Each row is a point. The ring and each string are closed loops that go straight from each point to the next, and from the last back to the first. Before rounding, they use only three directions, however many columns there are. How many times does the string pass through the ring? Passing back the other way cancels.
In the rows, zero is written as 128.

Ring (8 x 4):
[[151 172  95 153]
 [141 169 101 126]
 [120 145 120  90]
 [107 127 125  69]
 [109 124 116  71]
 [118 127 109  94]
 [135 138 106 139]
 [148 154 102 165]]
String (31 x 4):
[[119 127 148 126]
 [112 121 158 115]
 [116 126 141 111]
 [104 112 159  97]
 [100 126 129  47]
 [109 146  94  35]
 [118 143 102  75]
 [124 148  98  87]
 [115 148  81  43]
 [114 139  91  56]
 [120 141  94  75]
 [119 140  88  71]
 [129 155  81  85]
 [128 143 104 109]
 [132 153  84 101]
 [138 148  78 121]
 [137 125 121 171]
 [136 128 129 171]
 [146 139 116 184]
 [160 168  81 178]
 [152 172  79 147]
 [135 149 107 128]
 [137 147 115 142]
 [148 175  80 131]
 [161 201  54 129]
 [159 192  78 150]
 [144 156 126 166]
 [129 134 138 146]
 [133 155 105 115]
 [135 169  89  98]
 [129 148 109 112]]
Times through: 0

Ring (6 x 9):
[[ 99 115  91 144 151 119 135 134 100]
 [ 61 162 111 156 104 151 103 158 145]
 [ 84 172 118 141  92 181  92 164 152]
 [140 150 113 112 108 198 101 153 128]
 [145  96  86 114 143 154 133 130 120]
 [125  84  78 130 161 120 146 123 106]]
String (26 x 9):
[[ 68 175 119 146  76 187  86 168 178]
 [118 183 128 120  84 215  82 168 144]
 [149 157 118 109 116 198 101 153 106]
 [124 139 106 123 118 174 111 148 126]
 [109 132 101 129 113 168 112 147 146]
 [120 129 101 126 126 162 117 143 123]
 [164 126 103 104 134 182 118 140  99]
 [116 121  96 129 128 155 121 141 129]
 [126  91  82 122 135 148 133 131 142]
 [122  76  74 126 144 134 142 125 143]
 [116  98  85 130 141 138 134 132 129]
 [138 113  94 120 146 150 129 134 101]
 [158  88  84 114 170 134 146 121  76]
 [124 114  93 128 143 144 129 135 107]
 [101 104  86 140 145 125 135 133 121]
 [ 89  83  74 152 168  89 153 122 106]
 [104  99  83 146 172  98 148 125  79]
 [ 77 112  87 158 159  96 141 132  96]
 [ 86 133  99 153 151 114 130 139  87]
 [106 142 105 138 137 144 119 145  97]
 [ 90 156 111 146 127 146 112 151 104]
 [102 152 110 137 123 158 111 151 111]
 [ 70 141 102 151 111 146 112 151 151]
 [ 45 161 109 162  92 153  99 161 172]
 [ 24 195 124 169  63 175  78 178 194]
 [ 33 187 121 162  62 181  79 176 201]]
Times through: 2

Ring (7 x 14):
[[112 109 124 147 129 137 125 153  80 111 137 111 111 131]
 [147 137 126 102 115 133 135 155 154 106 166 140 151 102]
 [163 154 129  77  98 130 136 157 203 105 163 158 176  90]
 [148 152 135  88  93 125 126 159 201 113 130 148 173 102]
 [126 139 139 117 107 119 116 160 167 123 116 124 154 119]
 [ 95 113 140 164 132 117 106 159  93 132 105  89 116 144]
 [ 86  97 131 178 138 129 110 155  50 125 106  85  94 152]]
String (24 x 14):
[[116 124 133 135 118 126 118 157 123 119 120 115 132 128]
 [ 90 106 132 164 121 131 110 156  78 123  87  97 106 150]
 [ 87 101 131 170 127 132 110 155  63 123  92  93  99 152]
 [105 111 129 149 120 134 118 155  91 116 110 109 115 138]
 [ 73  80 121 191 135 146 114 151   7 115  91  86  70 165]
 [ 87  87 122 182 144 141 119 152  20 114 123  89  80 152]
 [116 113 128 148 138 129 123 155  86 116 153 105 116 127]
 [123 123 129 130 121 131 124 156 119 114 138 120 131 122]
 [122 117 120 127 111 146 131 152 105 103 128 131 122 125]
 [132 119 120 124 122 142 135 152 106 102 159 130 126 116]
 [134 125 128 128 134 127 129 156 118 113 173 118 134 112]
 [124 124 130 130 122 129 124 156 121 115 141 119 133 121]
 [117 117 126 135 117 137 124 154 105 111 126 120 123 128]
 [ 96  96 121 164 128 145 122 152  50 110 113 104  93 146]
 [ 78  86 128 192 149 133 111 154  18 123 113  76  78 159]
 [ 92 104 137 176 147 118 109 158  64 131 125  80 103 146]
 [111 118 131 142 119 130 118 156 108 118 117 112 124 132]
 [ 90 106 133 164 122 130 109 156  79 124  89  96 107 150]
 [ 90 115 145 169 135 108 100 161  98 139  99  81 119 147]
 [111 128 145 145 130 107 107 162 133 135 122  96 139 130]
 [112 132 147 141 125 105 106 163 145 136 117  99 144 128]
 [110 131 144 138 116 112 107 161 144 132 103 105 142 131]
 [108 130 146 143 121 108 105 162 141 136 105  99 141 133]
 [110 130 147 147 134 102 105 163 136 138 126  92 140 129]]
Times through: 4
String (25 x 14):
[[121 127 134 130 118 125 119 157 131 119 127 117 137 124]
 [116 124 131 129 107 132 119 156 128 116 107 123 133 129]
 [118 137 140 122 103 119 112 160 162 125  98 121 150 126]
 [129 144 144 116 112 110 113 162 178 128 124 120 161 115]
 [129 138 140 120 116 115 117 160 161 124 132 119 153 116]
 [120 127 130 124 104 133 121 156 136 114 109 127 137 126]
 [114 134 142 129 107 117 109 160 155 128  97 115 147 129]
 [107 130 149 147 128 103 103 163 140 140 111  93 141 132]
 [104 123 145 156 136 106 105 162 117 137 121  88 130 135]
 [101 116 141 160 137 113 108 160 100 133 121  89 121 138]
 [ 92 107 140 173 145 114 106 159  75 134 120  80 109 145]
 [109 116 132 146 126 127 117 156 101 120 123 107 121 133]
 [104 109 126 148 118 139 120 154  86 113 109 112 111 139]
 [ 87  89 122 178 137 143 119 152  27 114 113  92  82 153]
 [102  99 125 166 144 134 121 154  51 116 143  95  97 139]
 [118 117 129 141 131 128 123 156 101 116 146 110 123 125]
 [116 114 124 137 118 140 125 153  97 109 127 120 119 129]
 [108 102 119 151 127 146 128 151  63 106 132 114 102 136]
 [102  98 118 157 126 149 126 151  52 106 121 111  95 141]
 [ 94  94 123 172 140 139 120 152  39 114 128  94  89 146]
 [ 99 104 131 166 141 127 116 156  65 122 130  92 104 141]
 [109 115 131 146 125 129 118 156  99 119 123 108 120 133]
 [ 89 100 129 168 126 134 113 155  62 120  96  96  99 151]
 [ 65  92 145 208 157 108  93 160  34 145  94  52  86 167]
 [ 95 117 147 170 145 102 100 162 100 142 119  76 122 142]]
Times through: 5

Ring (9 x 14):
[[119 165 143  98 142 127 107 112 137 131 110 114 111 125]
 [128 152 155 133 101 143 118 105 167 133 109 128 124 138]
 [136 138 157 152  81 150 126 100 180 136 107 143 136 150]
 [142 127 150 153  84 147 129  97 176 140 105 156 145 156]
 [142 119 125 141 108 138 132 113 144 140 118 149 142 157]
 [137 117  92 128 141 129 135 144  99 136 145 124 127 154]
 [126 127  66 104 181 118 132 174  53 129 169  88 104 141]
 [119 145  79  85 192 112 120 164  58 128 157  85  97 129]
 [115 163 118  78 175 115 106 130 100 129 124 101 103 121]]
String (28 x 14):
[[105 186 131  39 204  99  86 115  97 129 103 101  96 103]
 [114 173 141  69 169 113  97 107 123 131 101 116 108 116]
 [121 161 140  92 148 122 106 108 133 133 106 122 116 126]
 [126 144 120 118 136 132 122 132 120 131 133 111 114 138]
 [122 158 138 118 126 136 117 124 138 129 124 107 110 131]
 [123 163 159 126 106 142 114 107 165 130 110 117 116 131]
 [126 163 178 133  87 147 112  87 193 133  92 136 127 134]
 [130 150 155 125 107 138 116  97 167 135 101 139 130 139]
 [131 141 137 133 111 140 124 116 148 134 120 127 125 143]
 [133 135 131 147 102 146 131 125 146 133 131 122 125 148]
 [142 129 160 174  58 160 134  99 194 137 110 149 143 159]
 [145 129 175 164  57 155 127  75 211 142  86 174 155 159]
 [143 132 169 144  79 144 121  73 198 143  81 177 155 155]
 [149 118 159 162  68 150 131  81 196 144  92 179 160 164]
 [144 113 121 161  93 147 140 124 146 138 132 141 140 163]
 [135 126 111 137 123 137 133 136 120 134 139 121 124 150]
 [133 133 121 122 131 131 124 122 127 136 123 131 127 145]
 [138 125 117 119 134 127 125 115 127 139 117 145 137 151]
 [142 101  70 132 151 126 143 158  77 137 159 124 129 162]
 [136 107  57 130 162 127 145 180  56 132 179  97 114 156]
 [130 125  82 126 151 130 136 164  81 130 163  97 111 147]
 [129 137 110 116 143 128 124 135 110 133 135 115 118 141]
 [125 137  88  90 181 113 120 148  74 132 142 107 111 136]
 [119 136  50  76 218 104 124 185  21 127 176  73  91 130]
 [115 139  41  78 223 106 127 202   7 123 191  54  80 127]
 [119 143  76  93 187 117 124 172  55 126 166  77  94 130]
 [126 140 102 115 150 128 126 147  98 130 146 101 109 138]
 [114 157  91  82 189 114 115 161  67 125 153  77  91 122]]
Times through: 0
String (27 x 14):
[[125 149 125 103 146 125 115 121 122 133 119 120 117 134]
 [116 170 139  71 168 112  97 106 123 132 100 120 111 118]
 [121 158 130  88 158 119 107 116 120 133 112 118 114 127]
 [121 150 110 101 159 124 118 141 100 129 137 100 106 131]
 [114 156  93  82 187 115 115 158  69 126 150  80  93 123]
 [111 159  80  60 216 102 109 163  46 126 152  75  87 117]
 [118 150  88  71 199 106 112 150  64 130 142  95 101 125]
 [126 142 106  97 163 119 118 134  98 133 130 115 115 136]
 [129 136 105 111 151 125 124 138 103 133 137 114 117 141]
 [131 130  98 103 162 118 123 135  94 136 133 124 122 143]
 [138 113  85 118 154 122 133 144  88 137 144 128 129 154]
 [144 107  95 133 133 129 137 134 108 140 137 141 138 161]
 [143 118 126 127 121 129 126 102 143 143 106 163 148 157]
 [149 106 122 148 102 138 136 107 149 144 114 166 153 166]
 [139 117 106 148 116 140 139 139 121 135 144 125 129 157]
 [134 126 108 136 126 137 133 139 117 133 142 118 123 150]
 [143 108 101 152 114 140 142 138 119 137 144 133 135 163]
 [146 105  99 141 123 133 139 131 117 140 135 145 142 164]
 [143 105  85 128 145 125 137 141  94 139 143 137 136 160]
 [135 112  65 130 157 128 142 174  65 131 174  98 113 154]
 [130 122  72 126 158 129 139 174  68 129 173  89 107 147]
 [127 134  95 112 157 125 127 150  89 131 148 104 112 141]
 [121 134  62 102 187 119 131 185  43 126 179  72  93 136]
 [112 151  62  66 221 103 116 181  27 124 170  64  83 121]
 [107 172  93  42 225  96  98 149  54 126 135  81  87 109]
 [111 165 101  70 194 110 107 149  74 126 140  83  91 117]
 [122 148 111 105 154 126 119 140 103 130 138 101 108 133]]
Times through: 0

Ring (8 x 14):
[[107  72 166 127  72 105 124  78 164 124 112 146  97 145]
 [104  63 141 131  67 109 125 119 164 133 129 153  94 156]
 [107  96 119 131  98 120 127 143 151 140 141 138 105 158]
 [120 159  92 127 153 139 136 165 128 147 154 113 125 145]
 [126 201  98 123 188 146 137 143 117 144 146  90 140 135]
 [118 210 133 120 192 138 129  91 121 133 122  76 145 137]
 [108 184 170 120 167 123 120  44 134 122  99  79 139 142]
 [105 117 181 123 109 109 120  45 154 119  98 116 115 143]]
String (25 x 14):
[[112  58 176 124  59 102 128  64 168 119 106 157  91 134]
 [ 94  64 203 126  62  93 114  27 173 113  87 137  98 154]
 [ 94  86 186 127  84 101 114  48 165 119  96 126 106 158]
 [113 118 138 126 113 121 129 107 147 132 126 127 112 143]
 [ 88  69 183 130  70  97 111  57 171 121  99 132 101 168]
 [ 88  18 167 134  27  92 114  93 182 126 114 165  81 172]
 [100  49 133 134  56 108 124 135 167 136 135 160  89 163]
 [ 88  84 143 134  86 109 114 115 162 135 124 129 105 178]
 [100 129 142 128 124 119 120 102 147 133 122 110 119 161]
 [117 134 122 126 129 128 132 125 140 137 135 122 117 141]
 [103 158 126 128 150 128 122 118 137 138 130  97 129 161]
 [115 187  87 128 178 144 132 167 121 149 154  94 137 153]
 [137 182  55 126 175 155 148 210 114 156 177 116 129 130]
 [117 190  87 127 180 145 132 166 120 149 154  93 137 151]
 [104 155 132 127 146 126 122 109 138 136 126  99 128 157]
 [121 135 115 126 130 130 135 136 137 139 141 125 117 138]
 [132 123  75 128 123 140 146 196 133 150 169 145 109 132]
 [101  90 111 134  94 120 124 158 153 143 146 138 104 168]
 [ 90  80 151 133  82 107 114 103 163 132 120 131 104 174]
 [103  30 134 134  40 105 126 137 172 135 136 173  82 159]
 [128  68 109 128  73 122 143 159 153 140 151 170  90 130]
 [114 103 138 126 101 118 130 110 151 132 128 136 107 142]
 [ 89  79 193 128  77  97 110  39 169 117  91 125 104 164]
 [102 104 167 126 100 109 120  69 156 124 107 123 110 151]
 [117 105 142 125 102 118 131 102 150 130 125 136 107 136]]
Times through: 1

Ring (7 x 14):
[[103 193 184 103 163 175 151 106 144 128 131 117  69 110]
 [116 147 150 123 144 143 121 120 136 120 118 122 121 104]
 [136  82  93 139 125  92  90 128 126 106 105 130 185 113]
 [135  90  90 130 139  84 104 119 131  97 112 126 162 138]
 [132 106  97 111 144 100 121 103 132 106 118 128 144 143]
 [131 119 106 100 139 122 128  94 131 120 120 132 139 133]
 [112 175 161  93 155 167 150  94 139 132 130 124  86 117]]
String (29 x 14):
[[120 139 137 117 144 135 124 113 135 119 119 125 125 114]
 [125 123 127 123 134 129 112 118 131 120 114 128 147 105]
 [118 142 141 121 149 133 124 117 137 114 120 122 119 116]
 [122 126 132 132 141 122 110 126 134 111 114 123 139 109]
 [134  85 101 145 122  97  85 135 126 108 103 129 188 102]
 [126 114 118 132 140 109 108 124 133 106 113 124 148 118]
 [127 119 118 119 139 118 116 113 132 113 116 127 143 121]
 [141  71  80 135 120  86  88 124 124 107 104 134 196 117]
 [150  37  51 150 114  51  69 134 121  92  97 134 226 126]
 [134  85  88 141 146  67  99 129 134  84 111 121 160 147]
 [122 129 124 121 156 110 125 115 139 101 121 120 119 138]
 [128 115 113 117 138 115 116 111 132 113 116 128 146 124]
 [126 120 113 117 150 107 122 110 136 104 120 124 130 138]
 [122 135 128 114 152 121 129 109 137 110 122 123 118 133]
 [132 107 103 115 137 109 115 107 130 113 115 130 152 128]
 [143  79  71 110 126  91 108  99 124 112 112 137 180 137]
 [139  94  80 100 133 101 120  92 127 115 117 136 161 143]
 [128 128 111  95 147 123 136  90 133 118 124 130 124 141]
 [118 150 140 106 156 136 138 103 139 115 126 122 103 131]
 [125 129 123 109 142 128 126 104 133 119 120 128 131 123]
 [132 118 109  99 129 134 124  94 127 131 117 136 150 116]
 [124 148 133  83 135 163 142  83 130 143 124 136 122 112]
 [104 203 183  83 166 186 168  87 144 136 137 120  54 121]
 [103 198 182  95 171 173 161  98 146 125 135 116  55 124]
 [115 158 150 105 152 150 138 104 138 123 125 123 102 118]
 [112 171 163 101 149 168 142 102 137 133 126 124  97 106]
 [ 89 237 224  95 179 207 172 103 151 135 140 110  23 106]
 [ 84 246 233 100 189 204 175 108 156 127 142 104   7 112]
 [109 173 166 112 162 153 142 111 143 118 127 117  84 119]]
Times through: 4
